Each row is a point. To make a cloud, some directions were put in groups of two or more. Within a group, all points are equally far from the middle, so they leave a hole (a ring in 2 directions, a hollow ball in 3). The other directions are filled evenly. Then the cloud was stretched, turned, moved and blurred a little. How many holes are there, and how many directions does each take, smallest first?

Cloud:
[[-33 -37]
 [ 42  10]
 [ 39 -22]
 [-14 -46]
 [ 33  28]
 [ 22 -40]
 [ 37 -25]
 [ 33  29]
 [-50  -1]
 [-44 -25]
 [ 43  -8]
 [ 44  -5]
 [ -4 -47]
 [ 28 -35]]
Holes: 1 (2)

Cloud:
[[-23 -36 -20]
 [-28  68 -16]
 [-27  16 -31]
 [ 15  36  32]
 [ 19  -9  14]
 [-23 -32 -18]
 [ 50   3 -31]
 [ 48   3 -33]
 [ 52  -5  -8]
 [-20  53 -28]
 [ 51  45   5]
 [-33  51   5]
 [  2  26  27]
 [ 18  40 -41]
 [ 54 -18 -16]
 [-13  25 -44]
 [ 53 -20 -16]
 [ 24 -38   2]
 [-14  75 -25]]
Holes: 1 (2)

Cloud (22 x 3):
[[-38 -67 -16]
 [-11  -6  52]
 [-13  29 -59]
 [ 51  -4 -36]
 [-62 -22   6]
 [-19  42 -19]
 [  5 -11  50]
 [ 46  37  10]
 [-10  26 -64]
 [ 50   7   5]
 [ 13  14  33]
 [ 43  18  15]
 [-24 -31 -41]
 [ 18  50   9]
 [-43 -13 -26]
 [-38   8 -22]
 [  0 -45 -30]
 [ 29 -15  30]
 [-56 -14  33]
 [ 25 -33  28]
 [-42   8  15]
 [-22  12 -50]]
Holes: 1 (2)

Cloud (30 x 4):
[[ 42 -24 -12 -49]
 [-21  35 -44 -41]
 [ 29   7 -47  25]
 [ 34  45   4 -40]
 [ 34 -29  46  16]
 [-39  -1  11 -56]
 [ 57  17  20  17]
 [-12  52  34  -5]
 [-30   6  44  23]
 [ 46 -21  22  34]
 [ 38 -26  49   0]
 [  0  49 -16 -53]
 [-10 -23  39 -48]
 [-17 -14  43 -45]
 [ 49  25   9  29]
 [ 16  18 -53  18]
 [-54  -7 -24   6]
 [ 39   1 -27  38]
 [-24   6  51 -32]
 [ -8  30 -58 -16]
 [ 33 -19 -51 -17]
 [-15  47  14  29]
 [-33 -45 -14  10]
 [ 25 -44 -38  -2]
 [-28  23  47   8]
 [-27  23  50 -15]
 [-20  31 -54 -13]
 [ 22 -34  27 -48]
 [ 28  11 -42  29]
 [ 23 -33  32 -45]]
Holes: 2 (2, 2)

Cloud, 28 rows:
[[ -8 -58 -34 -13]
 [ 38 -35  -1  21]
 [-46  12  44  12]
 [ -1  -8 -62  46]
 [-19 -31 -62   4]
 [ 10  -7  -6  69]
 [ -4 -57 -42  -9]
 [ 40 -10   9 -21]
 [  6 -10 -69  37]
 [ -2  52  -7   0]
 [ 15   1  31 -43]
 [ 19  -1  22 -49]
 [ -5 -62  -7   5]
 [ -7  51  10   5]
 [  3  47 -27 -16]
 [ 30  11 -40 -49]
 [  1  -2 -51  56]
 [ 17  31 -43 -37]
 [ -4 -50 -56  -7]
 [ 28 -51 -10  24]
 [ 16  40 -38   1]
 [-15 -40  15  52]
 [-11 -36  11  60]
 [ 11  42   0  25]
 [ 17  17 -45  44]
 [-49   4 -25  14]
 [-48  -2  -7  42]
 [-28 -24 -57   3]]
Holes: 2 (2, 2)

Cloud, 31 rows:
[[ 15 -21  59  -1]
 [-17 -21 -14  56]
 [  5 -70  12 -20]
 [ -7  22  53 -29]
 [ 59  31  34 -12]
 [ 10  30  19 -56]
 [-27 -45  36 -17]
 [-46  22  -9 -25]
 [-29  -8  29 -52]
 [  4  62  11 -11]
 [  8 -41  51 -22]
 [ 49 -42  33 -30]
 [  5  54 -13  19]
 [ 73  -4  30   4]
 [-51   7 -19 -12]
 [-25 -11 -29 -33]
 [ 39  55   6   4]
 [ 13 -56  -2 -42]
 [-26 -42  12 -47]
 [-17  34  48   5]
 [-25 -60  20   0]
 [ 70   4  -4  10]
 [-18 -34 -28 -31]
 [-20 -34 -35 -15]
 [ -9 -26 -34 -29]
 [ 12  -6 -33  46]
 [-22  22 -33  -8]
 [  6 -21  -8 -59]
 [ 21  30  -9  52]
 [ 69  17  16 -15]
 [-30   5  43 -35]]
Holes: 1 (4)
